Each row is a point. Before rounding, the points of a table are all equally far from one centre. They may lie mostly on one side of it. Where is the centre, to within rounding?
In the rows, 128 means zero.

Points, 7 rows:
[[168 148]
 [150 125]
 [136 191]
 [132 121]
 [149 124]
 [114 185]
 [151 126]]
Centre: [134 156]

Points:
[[ 64 116  80 121 107 131 140 121]
 [ 55 142 117 122 141 101 109 144]
 [ 90  75  96 144 119 116 113 121]
 [ 74 125  89 148 146 130 100 100]
 [ 73  92 103 130 103 157 122 114]
 [ 65 118 143 110 155 143 137 117]
 [ 81 134 108 116  91 145 118  88]
 [ 70 116  88 114 105 110 120 103]
 [ 86 119 116 105  95  81 116 122]
 [ 94  96 116 135 105 153 149  95]
 [ 70 144  88 133 125 153 136  99]]
Centre: [114 130 116 124 126 132 120 136]

Points, 16 rows:
[[139 112  96 156 171 154 117 149 144 144 108 103]
 [113 138  57 166 144 131 124 165 146 120 109 122]
 [112 105  95 179 144 164 101 120 149 132  97 108]
 [ 81 127 113 177 170 145 144 143 151  98 102 111]
 [130  97  88 152 142 130 152 148 164 132 120 117]
 [ 84 120 100 198 162 138 118 122 144 131 116 143]
 [ 87 125  86 198 172 143 134 130 127  79  94 136]
 [ 88 102  79 172 170 161 155 135 129 108  90 143]
 [121 107 120 182 195 131 136 142 140 135  87 127]
 [124 124  87 160 176 174 102 134 139 126 128 120]
 [101 116 108 201 151 127 136 132 138 136  91 112]
 [ 94 104  98 180 150 146 138 161 144 139  89 128]
 [106 124  82 149 178 148 108 159 131 134  78 110]
 [107 112 102 167 143 142 149 173 147 128 118 113]
 [112 160  95 191 148 139 137 141 146 129 109 121]
 [119  99  72 168 169 146 138 150 150 132  88 127]]
Centre: [124 121 112 144 143 127 118 129 120 100 100 146]

Points:
[[133 132 105 130 116  69 158 154 126 155 197 116  82 113 125 157 165 112
  159 133]
 [142 128 104 102 112  61 136 132 138 125 193 135  92 122  96 134 137 147
  154 155]
 [130 147 105 118 128 100 138 134 153 132 201 143  84 123 132 155 139 120
  147 166]
 [135 128 105 117 142  79 144 162 153 122 162 101  94 115 101 163 179 142
  131 152]
 [135 122 113 146 127  55 141 151 108 111 191  92  94 106 114 134 133 145
  134 137]
 [141 129  99 107 119  71 152 147 126 135 194  96  86 121 101 114 155 140
  174 148]
 [149 134  85 129 109  72 138 127 140 158 186 110  88 107 104 124 171 116
  149 156]
 [146 147  99 133 124  53 130 129 132 139 176 124  98 134 110 121 167 142
  152 137]
 [165 128 104 125 115  73 129 162 111 124 190 104  87 123  94 158 137 119
  145 144]
 [120 153 102 120 114  74 128 142 136 150 208 122 101 134 115 150 158 139
  154 149]
 [137 135 119 130 112  54 136 168 129 129 183 109  97 111 107 151 133 133
  135 169]
 [149 139 120 144 120  65 142 154 101 115 179 122  98 126 112 145 133 129
  156 158]
 [119 135 106 138 112  71 131 161 138 121 201 101 108 128  91 158 170 137
  142 142]
 [144 121 118 136 109  77 130 142 157 127 187 129  94 126  89 125 146 130
  179 150]
 [134 140  98 132 101  70 144 145 137 132 196 137  78 113 107 155 152 134
  143 144]
 [146 131 115 124  94  75 160 121 141 110 176 129  82 117 114 176 153 135
  146 140]
 [160 114 135 135 126  78 158 145 115 144 214 106 106 149 112 164 144 115
  128 143]
 [136 131 119 127 132  58 156 145 129 130 191 108  91 116  99 154 146 148
  158 136]
 [139 138  81 125 108  80 155 147 138 121 215 106  78 116 110 144 140 132
  147 132]
 [132 149 110 105 140  67 129 164 127 120 187 117 101 123 138 148 139 149
  129 122]
 [159 129 120 135 113  76 161 136 133 155 182 123  69 115 132 145 158 130
  159 126]
 [155 136 100 102 113  67 140 137 132 129 210 104  79 120 114 135 136 136
  142 151]
 [154 131  89 141 120  79 123 152 122 120 204 128  96 121 113 164 136 110
  137 144]
 [152 132  97 144 116  72 150 138 131 122 197 112  71 132  92 145 158 132
  135 146]]
Centre: [126 107 106 123 110 102 144 136 135 136 160 104 112 139 126 133 136 122
 131 135]
